Each row of a before or after table is a point. The points were changed in one or more steps. Then noise was added and the rows were shuffled. The steps act on columns, c1 being the first. What was done? A step turns or swaps two columns, mirrors them in a line or flattens them onto one, adds a multiple of one to another, or multiplies or shifts one. Angles are multiples of 10 degrees, from the lower column toward the higher: turns from -170 to 170, lines from 10 to 170 but not 90. Use the fewest steps. Two steps may share a column if one is a turn and the other turns, adds or multiplies; they go together, in the order done. Otherwise the lowest column goes first.

Before:
[[-3.3  5.2  1.2]
 [-4.1  0.6  5.0]
 [ 1.9  3.2  0.0]
 [-4.2 -4.6 -1.5]
 [14.7  1.8 -1.0]
 [-1.9  1.2 -2.8]
 [-3.5 -1.6  4.1]
 [-5.8 -0.6 -3.1]
 [-1.0  4.6 -3.4]
 [-4.4  5.4 -1.3]
 [-1.1  2.1 -0.7]
 [-5.3  5.0 -2.1]
 [-3.4  3.1  4.7]
 [-4.5  3.4 -2.6]]
After, 14 rows:
[[ 0.3  3.2  2.1]
 [-3.6 -0.8 -5.4]
 [ 4.9  3.6 -3.4]
 [-2.7  1.2 -1.6]
 [-2.7  3.3 -4.5]
 [-0.8  1.9 -1.0]
 [-2.3  4.8 -5.1]
 [ 4.2 -1.6 -3.4]
 [-3.4  4.4 -0.9]
 [-1.8 -4.7 -4.1]
 [-1.3  5.3 -4.4]
 [ 0.9  5.0 -3.5]
 [ 4.9  0.8 -4.6]
 [-0.7  1.5 14.9]]
Steps: swap c1 and c3

Before, 12 rows:
[[  2.7  -0.3   0.7   1.5   3.3   4.3   0.4  -4.0]
 [ -0.9   4.0   2.9   3.1   1.8  -5.1  -2.7  -0.8]
 [  3.6   1.8   7.0  -3.3   2.2   2.8   3.9  -8.8]
 [ -1.7   5.1  -0.3  -3.9   1.9   3.0   3.8  -7.5]
 [ -1.0   0.5   3.1  -6.7   0.8   4.3   2.0  -6.0]
 [  2.1  -2.3   2.8   3.8  -2.8  -3.0  -2.1   3.4]
 [ -0.3   0.0   0.5   3.5  -2.9  -3.3   3.2  -0.6]
 [  4.4  -9.3  -1.5   4.1  -1.1  -4.7   0.9  -2.6]
 [ -3.7 -10.3  -4.0  -3.4   2.2  -4.6   0.9  -4.1]
 [  1.8  -6.0   1.1   7.6  -2.5  -6.1  -3.0  -1.8]
 [  2.9  -6.6  -4.7  -1.0  -3.2  -5.3  -3.1  -4.0]
 [  5.3  -7.9  -3.3  -0.3   1.3  -6.9   1.0  -0.2]]
After (12 x 8):
[[  5.4  -7.6  -2.9  -4.2   7.7   4.6   0.8  -0.2]
 [ -1.6   4.8   0.2  -7.8  -4.1   0.3   3.4  -7.9]
 [ -0.1  -0.4   0.3  -0.5   5.1  -1.0   3.8  -0.8]
 [  4.7  -9.1  -1.1   0.3   6.3   1.0   1.0  -2.8]
 [ -0.9   0.5   3.5 -10.6  -5.9  -1.6   1.9  -5.9]
 [ -0.7   4.2   3.1  -1.0   5.8   3.8  -2.9  -0.9]
 [  3.3  -6.7  -4.4  -4.7   7.4  -0.8  -2.9  -3.3]
 [  2.1  -6.6   1.2   3.7   8.0   0.3  -3.6  -1.8]
 [  3.4   1.7   6.8  -7.4  -4.4   0.8   3.8  -8.7]
 [  1.7  -2.6   2.0  -0.2   4.6  -1.1  -2.1   3.6]
 [ -3.7 -10.2  -3.9  -7.4   4.9   3.8   0.9  -4.5]
 [  2.5  -0.5   0.7  -2.5  -6.7   0.9   0.6  -4.1]]
Steps: shift c4 by -4.0; multiply c6 by 1.3; turn c5 and c6 by 110 degrees

Before, 10 rows:
[[-1.4 -2.6 -6.7 -2.9  6.2 -5.2 -7.4  4.6 -1.3  1.7 -0.2  2.8]
 [ 4.1 -4.1 -4.2 -0.6  3.7 -5.1  3.8  1.5  0.0  1.0  4.6  2.3]
 [-2.2 -0.2 -0.5 -2.7 -8.3  3.1 -1.0 -1.3  3.7 -2.4  1.8  1.1]
 [-0.9 -1.5 -2.3  6.3  0.3  3.9  7.1 -3.8 12.8 -1.3 10.3 -2.9]
 [ 1.1  2.5  1.7  0.2  4.7  0.4 -0.1 -1.1 -3.8 -2.3  5.9 -5.3]
 [ 3.3 -4.3 -1.7  1.9  7.1 -4.9 -2.8  2.1 -0.8 -1.8 -2.0 -0.7]
 [ 0.5  0.5 -1.6 -4.5 -2.0  8.0 -2.3 -1.8  1.4 -5.5  2.3  3.2]
 [-2.7 -4.8  3.5 -4.2 -2.4  7.2  1.3  2.9 -2.0 -4.0  4.7 -0.1]
 [-0.9  2.0 -1.7  1.3 -4.6  8.3  1.2  4.2  3.9 -1.3  2.1  2.3]
 [-4.4  0.8 -4.5 -1.2 -1.4  9.6  5.3  0.0  4.3 -0.7 -1.4 -3.1]]
After:
[[  5.0  -2.7 -10.7  -2.6   6.0  -5.2  -5.6   4.7   2.8   1.7  -4.2   5.2]
 [ -0.8  -0.2  -1.2  -2.7  -8.2   2.8  -2.3  -1.6   7.5  -2.5  -2.5   4.0]
 [  4.3  -4.5  -2.9   2.0   6.9  -5.2   0.6   2.1   3.3  -2.0  -6.2  -5.7]
 [ -1.3   2.2  -2.8   1.4  -4.3   8.5  -0.2   3.7   7.8  -1.6  -1.7   3.5]
 [ -0.1  -3.8  -7.1  -0.2   3.3  -5.1   5.5   1.5   4.5   0.9   0.9  -3.8]
 [ -2.5  -4.6   5.4  -4.0  -2.6   7.4  -1.1   3.1   2.0  -4.0   0.4   3.9]
 [ -5.8  -2.1  -3.4   6.1   0.2   3.8   3.6  -3.8  16.7  -1.0   6.8  -1.6]
 [ -7.4   1.0  -7.1  -0.9  -1.4   9.6  -0.3  -0.1   8.2  -0.5  -5.4   3.6]
 [  1.9   0.5  -2.3  -4.3  -1.7   7.5  -0.9  -1.5   5.6  -5.7  -1.3   2.3]
 [  0.9   2.3   2.7   0.3   5.0   0.4   0.8  -1.1   0.2  -2.0   2.2  -6.9]]
Steps: add -1.5 times c1 to c12; turn c1 and c7 by 50 degrees; multiply c3 by 1.6; shift c9 by 4.0; shift c11 by -4.0
